Each row of a before or after table is a point. One or more steps were done to the points. Then noise was added and the rows were shuffled. The steps act on how far a point lies along the listed directions, d1 being the first. Write out the steps. A step turns or swaps two directions, mirrors them in a line or flattens them onto one, adds a multiple of one to another, or multiplies one. Angles are multiples of 10 degrees, from the lower direction toward the higher: turns from -170 to 170, lines from 10 to 170 but not 90. Use the fewest steps. Two steps may share a direction if one is a turn and the other turns, adds or multiplies; they go together, in the order done. Otherwise the lowest direction goes first.

Directions:
(1): [ 20 -43]
(2): [43 20]
Before, 11 rows:
[[ 10  16]
 [ 33  17]
 [-12 -11]
 [ 28  48]
 [ 39  18]
 [ 36  17]
 [-93 -25]
 [-16  12]
 [ 36  22]
 [ 37   9]
 [-59  -1]]
After (11 x 2):
[[ 96  -8]
 [-43   1]
 [-36 -35]
 [-40  -3]
 [ 11 -15]
 [  8   6]
 [-40  -5]
 [-11 -11]
 [-39  -9]
 [ 53 -23]
 [-38  -8]]
Steps: turn d1 and d2 by 160 degrees

Directions:
(1): [  7 -59 -29 -14]
(2): [ 11  25 -19 -59]
(3): [ 52 -12  41  -8]
Before:
[[-14   2 -35 -38]
 [-29  48  16  16]
 [-15 -40  27  75]
 [-22 -34 -17   3]
 [ -3 -15   1 -29]
 [-74  66  -9  25]
 [ 12  35  -9 -46]
 [-70  49 -16  36]
 [ 10  27 -14 -24]
 [-30  12 -28 -35]]
After:
[[  6 -13  14 -28]
 [-53  78   0  11]
 [ 23  25   8 -43]
 [-64 -29 -50  26]
 [-50  86  19  18]
 [ 40  19  37  -6]
 [-28  39  23  31]
 [ 29  21  17  -2]
 [-18  -3 -25 -31]
 [  6  36  17 -40]]
Steps: turn d2 and d3 by 60 degrees; turn d1 and d2 by 40 degrees

Directions:
(1): [ 59  16  37 -35 -11 -45 -16  20]
(2): [-24 -22  22 -50   9 -19  61 -31]
(3): [ -8 -42  -3 -46  -2  39 -13  58]
(4): [ 25 -74  -7  17 -31 -13 -18 -34]
(5): [-54  14  13  -7 -69 -23 -19   7]
(6): [ 21  -4 -11  34 -34  -5  65  43]
Before (13 x 8):
[[ 15  30  27 -50  42  -6  15  17]
 [ 92  10  24   6   0 -52 -36 -91]
 [-15  22  14  -1  17 -21 -26 -10]
 [-90  -2   2  -5  20  -2  12 -18]
 [  2  56   2  -9  -4  -2 -39  21]
 [-43  -3  17 -63 -22  22  24  55]
 [ -1 -19  12 -75  25  38 -11  33]
 [-49  28   6 -40  13  46 -12  57]
 [  2 -12  16 -32  34 -31 -31 -45]
 [-49   5  23 -32  17  -1 -28  33]
 [ 73 -29  11   3  35 -17 -42 -33]
 [ 65  -3  12  -8  67  -1 -23 -27]
 [-31 -23 -37  23  11  24  40 -13]]
After:
[[ 36   0 -14  14  75  49 -48  -5]
 [ 21 -33 -16  -5  54  60 -72  15]
 [-12  52 -12  13   4  -4 -39 -20]
 [ -5   0  29   4 -41 -63  34 -72]
 [ 14 -12 -27  13 -13  -1  61  25]
 [ 11 -24  -8  26   2 -16  -9 -89]
 [  5   2  -7 -81  52  76 -69  28]
 [-52  -3  15  30  -3 -38  -1 -44]
 [-41  14   0  -1  18   4 -11  -4]
 [-75  -9   2  16   0 -23  71  -7]
 [ -7  21  -1  60 -10 -33  11 -70]
 [-47 -14 -16 -23  44  28 -14 -25]
 [  1  25  11  -3  43 -15  -5 -57]]
Steps: turn d1 and d6 by -60 degrees; add 0.5 times d5 to d2; mirror d3 and d4 in the line at 60 degrees

Directions:
(1): [-13 -24  40  20 -72   3   5 -28  42 -23   8  49]
(2): [-41 -23 -30  21 -12  10  69  25 -46  -8  46   9]
(3): [ -4 -27  88 -37   7  36  12  21 -34  -6  -7 -25]
(4): [-55  26   0  16 -26  -2 -74  22 -37 -38   5 -12]
(5): [-36  30   1 -18  32  59  -9 -57  19  11  52   3]
(6): [-38 -81  -6  14  53 -18 -19  -3  34 -24  -3 -12]
Before (12 x 12):
[[-70 -30  45   1 -24  19  50  20 -26 -51  31  23]
 [ 29  33 -53 -17  18  -8 -32   7 -28  28 -11  -1]
 [-74  43  26  13 -74  68 -12  -2 -42 -15  58  21]
 [ 35   1  16 -15  21 -62 -41   2  28  19 -79 -17]
 [  4 -45  33   4  24   6  27 -30  43  20   0  36]
 [-30  -1 -22  -3  22   2 -40  33 -43  -1  -4 -43]
 [ 15 -18 -29  16 -17 -29 -24  -9  55   2 -30   4]
 [ 32 -26 -19   4  25 -25 -16 -39  67  15 -18  -2]
 [-32  25  34  -3 -69  37  12  -9 -23 -18  16  34]
 [-45  73  21 -15 -41  61   1   8 -90  -4  66 -14]
 [-37  10  44 -31 -15  64   2   8 -61 -17   5  -8]
 [ 25 -58  16  30 -11 -22  62  -1  -7  12 -23  14]]
After:
[[  5  17  -3 -30  11  17 -28  33 -76  13   0 -21]
 [  3 -53 -12  37  16 -11  75 -33   5  24  14  21]
 [-19  38 -16   0 -36  26  -8 -51  32   2  20  50]
 [-62 -24  13  14   8  10  12 -44  62 -44  28  48]
 [-55  49  -2   8 -30  49 -65 -58  43   1  38  29]
 [-37  -3  51 -14 -47  56 -34 -39   6 -25   1  23]
 [-56  66  50 -21 -29  70 -65 -52 -12 -14  59  -2]
 [ 37 -37   2  13  21 -23  29 -23  65  33 -25  45]
 [ 14  -3   6   3 -33 -59  37  58 -50   7 -52 -10]
 [ 65 -23 -30   8  15 -50  17  13  16  20 -38 -17]
 [ 25  -6 -59  15  -2 -32  18  31   2  14 -27 -19]
 [-57 -17  30  -8  -5  22 -56  36 -52 -28  -1 -40]]
Steps: add -0.5 times d1 to d4; turn d1 and d3 by -60 degrees; turn d2 and d6 by 30 degrees; turn d2 and d5 by 70 degrees

Directions:
(1): [ 18 -65  17  67 -27 -20  14   5 -56  48  18 -26   5 -35 -21 -11 -38   7]
(2): [-28  47 -13  -6  -7 -25  -2 -20 -15  72  -5 -51 -53  16   8  52  16  44]
(3): [ 63  52 -36  32 -30  -8   3  49  10 -32  56   5  -8  26 -22   9 -26  42]
(4): [-61  24  15  30  13  26 -35  23  37  46  46   1  77   4  15  -9 -14  19]
Before:
[[ -76  -33   19   20    2   -7  -13  -28  -41  102  -12  -41   25  -25
    22   27  -17   -2]
 [ -28   -8    0   37   10   15   -3   12  -15   23   20  -10   19   -7
   -21  -18  -18   -3]
 [   4  -15   21   11   33   48   -2   19   18  -61   13   14   77    8
     9  -36   -9  -43]
 [  16  -47   23   54  -25   43  -20   25   28  -33   39   30   53    7
    -6  -50  -26   14]
 [   6   -6   19  -66   35   24   11  -16   41  -95  -35   45   14    4
    19  -61   33  -49]
 [ -83   18   25  -38   24   21  -29  -25   23   39  -19    8   -3   30
    20  -10   27  -21]
 [  51   39  -39  -56   28   -7    1   19   31 -112    3   64   -1    8
     1  -22   16  -43]
 [   2   44  -30    4  -15  -41    9   -3   12  -24   10   -5  -38   28
     8   35   15   33]
 [ -49   10    1   40   25   34  -30   43   56    0   55   34  102    2
    13  -40  -15   -7]]
After (9 x 18):
[[ -7 -61  40  80 -16 -13   8   9 -42  63  43 -32  43 -36 -10 -52 -41  16]
 [  0  38 -28  20 -24 -45   7   0   3  -5  19 -14 -35  21   7  34   5  41]
 [ 31 -77  29  42  10  13  26  -5 -53 -20  -9 -25  27 -22  -9 -27 -23 -43]
 [-69 -22  31  -8   5  -3 -11 -37 -27  76 -26 -20 -30   8   6  -4  13 -15]
 [-11  -6  -6 -19  22  18   9  -9  -6 -32 -23  11 -15   3 -14 -19  10 -34]
 [ 50 -84  22  14 -26  23  10 -12  -8 -67 -21  31 -15  -3 -12 -46  -6 -17]
 [ 26 -96   4  -2   6 -27  40 -35 -54 -25 -61   5 -47 -36 -11 -25  11 -59]
 [-73  15   4 -77  38  24 -16 -43  23  -6 -57  14  14   9  43  19  33 -44]
 [ 45 -27 -17  85 -26 -49   9  37 -62  40  66 -15  13 -39 -30 -10 -56  17]]
Steps: mirror d1 and d2 in the line at 110 degrees; mirror d3 and d4 in the line at 160 degrees

Directions:
(1): [ 22  12   1  21 -90  20 -84  11 -37 -10   1 -33  11  38  19  25  15  28
 -16 -51   7  -5  31 -26]
(2): [-30  -4   5 -83 -12 -15 -59 -48  -3  10 -16   2  32 -14 -49   3 -14  24
  60   3  30 -49 -36  15]
(3): [  0  18 -53  14 -34 -26  12 -55  14 -44 -11  -2 -50  21 -27  21  55  22
 -61  30   5 -19 -47  41]
(4): [ 49  23 -57  12 -23 -12 -13  72  49 -28 -12 -30  48 -25 -21 -20  -5 -20
  25  37 -43 -46   4  18]
(5): [ 21  -9   9   9  55  63 -43 -49  18  46  -3 -32  23 -49  13  -2  33  22
 -55   1 -55 -32  -2   2]
Before, 14 rows:
[[ -26   -3   20  -28  -43  -22  -37   20  -16   -8    0    9    7   19
    -6    7  -30   -6   68  -20   33    0    4  -10]
 [ -19   -2  -24  -17   37  -11   54  -36   27  -15   -2   17  -28  -26
    -5    3   17  -28  -13   42    8   -4  -30   34]
 [  -9  -10    8   17    5   43  -21  -26   -7   24   -2   -6   10    3
    24    7   12    6  -28  -23  -19   -8   14    0]
 [ -51  -21   36  -39   24   12   17 -101  -40   30   -8   13  -38   17
    -3   13   -2   29    2  -30   25   18  -23   -6]
 [  -7  -14    7   36   15  -11   60  -18  -28  -20    8   28  -77   27
     9    1   13   -8  -40    3   23   60   -2    1]
 [ -14    5  -15  -15   26  -16   54  -10   14   -9   -3   17  -23  -20
    -1  -12    3  -20    3   24   22   -6  -31   23]
 [   5   -9   25   35   14   44  -12   -4  -22   32    8   -2   -3   -5
    36   11   15   13  -35  -31    3   24   14  -28]
 [ -54   -1    8  -49   12  -58   45  -47   -3  -23  -12   44  -38   10
   -40   -2    6    3   29   22   49    1  -25   32]
 [ -41    6    6    4   31  -38   76  -43   -9  -16   -1   33  -51   34
     7    9   23    4  -13   19   28   30  -17   21]
 [ -33  -14   18  -17   37   -8   34    4    8   16    4   17   -4   -5
     4  -17   12   -6    1   16    7   20  -12   -1]
 [ -36  -16   35   17   61   22   43  -46  -30   43   -7   17  -23   -4
    26   -2   15    0  -37  -14    3   34    8  -15]
 [   8  -16   36   42   55   31   30   28  -11   36   15    0   12  -27
    37  -23   -4  -26  -21    8  -27   21   30  -13]
 [ -19   -6   22  -19  -17  -22  -17  -13  -19  -13   -4    5    8   27
   -20   18  -12   20   41  -19   46   -5    6   -9]
 [  -4    2   29  -18    3   10  -34   21  -25   15    4   -9   27  -13
    11    1  -29   -4   47   -4    1   -4   12    3]]
After (14 x 24):
[[  -5  -23   30   28  120   21   82    6   19   44   12   18    2  -57
    21  -38   -4  -39  -23   48  -37   16    2   11]
 [ -31    0  -22  -52    5  -22   13  -48   15  -18   -9   15  -13  -19
   -24    9    9  -14   18   31   30  -23  -39   35]
 [ -46  -14   35  -43  -32   17  -39 -103  -61   23  -11   -4  -29   37
    -3   28    3   48    4  -57   37    7  -15  -17]
 [ -22    6  -11  -43    2  -20   17  -20    4   -8   -8   14   -7  -15
   -15   -7   -4   -8   29   13   38  -22  -35   20]
 [ -25  -23   12   18   78  -28  121  -15   -6  -12    9   55  -81    2
    -3  -18   -6  -32  -17   36   22   68  -19   15]
 [ -11    0   28  -12  -76    1  -81   30  -34   -2    3  -11   19   30
    13   16  -26    6   57  -50   27    0   29  -30]
 [ -39  -14   21  -39   27   -8    8  -10    4   19   -1   14    7   -7
    -8  -14   10    3   15   12   15    5  -19    1]
 [ -46  -20   31    2   86   11   62  -61  -17   44  -10   28  -26  -17
    11   -8   14   -3  -30    6    4   27  -11    0]
 [   7    5   29   -9  -18   25  -65   16  -33   17    4  -24   32   -8
    20    9  -18    7   32  -20   -6  -10   20   -4]
 [ -53    4   20  -76  -66  -50  -51  -47  -38  -22  -18   22   -6   34
   -45   16   -2   31   61  -24   73  -21   -9   11]
 [  -8   -9   -1   29   21   38    8  -26    3   18   -2    0   -4    0
    25    4   17   -1  -43  -10  -25    0    7    8]
 [   2  -13   18   48   67   36   52   -5    2   32   11   14  -22  -22
    36   -2   19   -5  -52    1  -11   35    1  -13]
 [  -6   -2   28   -7  -54   -6  -58   -3  -37  -11   -2  -12   18   41
    -6   27   -8   31   35  -47   45   -5   26  -26]
 [ -54    3   13  -26   34  -49   70  -45  -10  -12   -4   41  -38   30
    -8    5    7    2   19   20   42   23  -24   23]]
Steps: multiply d2 by 2; turn d1 and d2 by -50 degrees; turn d3 and d5 by -20 degrees

Directions:
(1): [-23  19  34  -8  14 -67 -14   9  34  34  72 -43 -31 -97   6   5  19  23
 -56  58  11  89  20  23 -11 -22 -15 -30  29  32 -48   1  22  41 -17 -44
  46 -16  41   7 -10 -20 -17 -11 -10   5 -17  -7  -8  11 -32 -22   4  37
 -18  52  57  15  44 -30   6   5  24 -23]
(2): [ 41  23 -13   6  30 -30  -7 -11   5  -3 -97   2 -32  -4 -21 -19  25 -88
 -37 -18   7 -23  36  57  52  -9 -44  31  -4 -10  32  63  36  28 -25 -47
  19  36  -4  -4 -10 -57  33  -2  13  20 -23 -12 -33  22 -31 -10   4 -32
 -10  31 -12  27 -12  53  59  43  -9 -68]
(3): [ 13  -1  17 -84  45 -23   7  23  -6  23 -27  -6  -3  10  32  20  26 -12
  30  42  21 -15  44  52 -70  86 -83 -39 -41   0  17   8 -16  34  68  27
  25 -21  -4  33  18 -18  37   7 -11 -32  44 -20  11  35  10  51  14 -66
  -7  10  17  -5  11 -39 -12 -26 -14  38]
(4): [-11 -25   2 -29 -19  -5   2  -8  15  20  15 -53 -54  -6  43  34  33   0
 -43  -3  14 -51  52 -13 -25 -21  23  26 -36  26 -36  45  58 -33  -3 -11
 -83   9   3 -36 -19  20  47  13  72 -23   5  30 -21  44  74 -27 -77 -15
  19 -54  14  -5  52 -21   0  27  -6   6]
Before (8 x 64):
[[ -7  11  34 -50  27 -56   0  32  27  42  21 -22  -9 -55  10  -5  27   5
  -22  62  15  49  37  66 -43  30 -75 -34 -24  23 -18  18   2  58  23 -14
   51 -18  32  34  11 -38   0  -6 -14 -29  24  -9   8  20 -33  29  22 -11
  -33  42  49  16  40 -43  19  -8   3   2]
 [-13   5   3  -2  -5 -12  -2   2   4  18  36 -17  10 -20  12  -2  -7  34
   -2  18  12  28 -16 -11  -8 -18  -3 -15  14  14 -11 -25 -16   4  -3   7
   11 -14   9  12  -8  -3 -24  11  -9  -5  -7   2  19 -14   1   3  -4  24
  -11   3   9   7  21 -20  -3 -19  14   6]
 [  5 -10  -6  13  10 -12  -4   5 -14  -3 -26  15 -10   9 -21 -10   1  -7
    6   4  16  -1 -15   3   8   0   0  10   3  -6  21  14  13   0  -9  -6
    9   4 -15   4  -9  -7   9   6   5  13  -3 -10 -15  -1  -1 -21   1  -4
   -2  -8   3  -1 -14  24   7  13 -17 -21]
 [  2 -11 -18  18  -9  26   8  -5  -1  -5 -21  25   9  32   1   4 -13  -4
    9 -13  -8 -36 -13 -19  18  -8  26  10  -3 -25   0  -5 -10 -12 -11   7
  -25  -6  -5 -19   3  21   2   4  -8  -8  -8   4  15 -16  13   7   0  -8
   -3 -21 -31  -6  -4   7 -23  -3 -11   0]
 [ 10   6 -10  11 -10  -8 -11  -7   6   3  -9  14   7  -5 -14  -5   2 -21
  -14 -11  -3  -4  -5   1  12  -6   2   2  -6   3   8 -11   2   0 -17 -12
   13  19  -7   4   8 -27   0   8  10  -7 -16  -2 -18  -9 -14   1  18  -1
  -10   3   1  15  -9  23  11  10   3 -20]
 [ -2 -12  -1 -21   1  -3   7 -12  -5  18 -21 -25 -25   9  18  14  16 -32
  -18  -9   9 -47  36  10 -17  -4   5  19 -20   8  -1  41  26 -11   5  -1
  -42   6 -18 -33  -4   7  43   6  47 -21   7  13  -8  35  39  -6 -49 -29
   -3 -30  13  -4  26  -5  18  26 -21   1]
 [ -5 -10  17 -70  14  11   7  16  -4  10  13 -16 -10  26  57  36   9  16
   30  21  19 -37  19   5 -76  62 -31 -25 -39  -5   1 -12 -27 -10  63  60
  -13 -27  -4  15  10  21  28  -3   1 -47  50   5   9  28  28  47  -7 -53
    1 -19   9 -24  16 -31 -41 -28 -11  53]
 [  3 -11 -23  18 -21  14  -3 -23   1  -9 -22  -9 -10  22  -3   3  11 -19
   -3 -24   8 -50  -4 -16  11 -13   9  23  -1  -4   0   8  39 -29 -19 -18
  -48  20 -15 -23  -5  11   8  13  24  -8   8   6  -4  20  13 -17 -34  -2
   19 -30  -7  -1   9  25  25  13   7 -16]]
After, 8 rows:
[[   4    6   -8    8  -13   -3  -13    0    3    1    3   21   17   -5
   -13   -5   -5   -6   -2   -6   -2    8  -16   -1   -1    5   -3   -8
    -4    1   12  -27  -10    1   -8   -5   23    8   -5   13   15  -21
   -12    7   -2  -11   -9   -5  -10  -17  -21    9   28    1  -12    5
     2   11  -11   15   -1   -3    5   -2]
 [  25    0  -37   32  -10   25    0  -23  -16  -20  -66   19    9   48
   -23  -16    0  -43   14  -43    4  -58  -26   -6   34   -1   -7   28
     4  -23   32    2   22  -22  -19  -12  -27   25  -26  -14    1   -4
    -1   10    5    4    8   -6   -3    6  -13   -2   -9  -14   14  -18
   -32   -2  -23   52   35   11    4  -26]
 [ -30   16   60  -62   30  -97   -7   37   54   70   86  -63  -33 -122
    25    6   42   28  -60  102   24  102   54   71  -62   14  -76  -52
   -13   51  -60   16   24   75   14  -37   65  -30   63   33   -2  -41
    -5   -8  -11  -33   14   -8    2   29  -39   16   12   12  -43   63
    89   20   80  -75   16   -5   16   -5]
 [   9  -14  -30   20  -14   47   11   -8   -9  -18  -47   39   18   64
     2    0  -19  -16   24  -30  -14  -68  -19  -29   26    4   26   21
   -11  -37   16    1  -14  -23   -7   20  -38   -1  -14  -21    3   26
    11    7   -1   -8    0    7   17  -20   23   13   -6  -22   -2  -38
   -50   -8  -20   20  -18   -3  -21    5]
 [   9  -15    2  -59    4   14    9    5    0    9  -28  -28  -41   40
    57   38   26  -19    3  -11   23  -85   40    4  -50   37  -16   14
   -54   -2    2   29   14  -30   42   41  -56   -4  -13  -12   -5   16
    54    4   43  -42   38   18  -16   48   56   24  -45  -67   10  -41
    -1  -16   26   -5  -17    6  -22   25]
 [ -19    7   12   -4   -7  -30   -7    2   19   27   53  -40  -12  -47
    20    3    5   35  -30   27   17   34    0   -3   -9  -34   -3  -16
    15   24  -29  -11    7    4  -15  -11    2  -13   21    4  -18   -6
   -15   14   11   -5  -12    8    8   -3    5  -12  -20   31   -9    3
    21   11   42  -22    3   -8   19   -6]
 [   5  -11   -7   10   14   -6   -3   10  -20   -5  -23   27    6   18
   -21  -13   -5    1   22    6   13    2  -27   -2   -1   15   -3    3
     4  -13   30   -4   -3    0   -1    6   13   -1  -21   14   -4   -2
     2    4   -7   16    2  -11   -2   -7   -6  -11   10   -5   -3   -8
    -2   -2  -21   20   -3    3  -17   -9]
 [  21    4  -12    0   16    0    3  -16  -14    1  -72    4  -10   24
    -8   -9    8  -71  -11  -26    4  -49   24   32   18    2  -16   28
   -11  -13   31   45   16    6   -5  -11   -6   24  -28  -22    1  -17
    38    5   26   -4   -6   -3  -12   24    1    3  -14  -36  -12   -6
    -6    6   -8   29   42   32  -25  -25]]
Steps: multiply d1 by 2; turn d2 and d4 by -60 degrees; turn d3 and d4 by 20 degrees
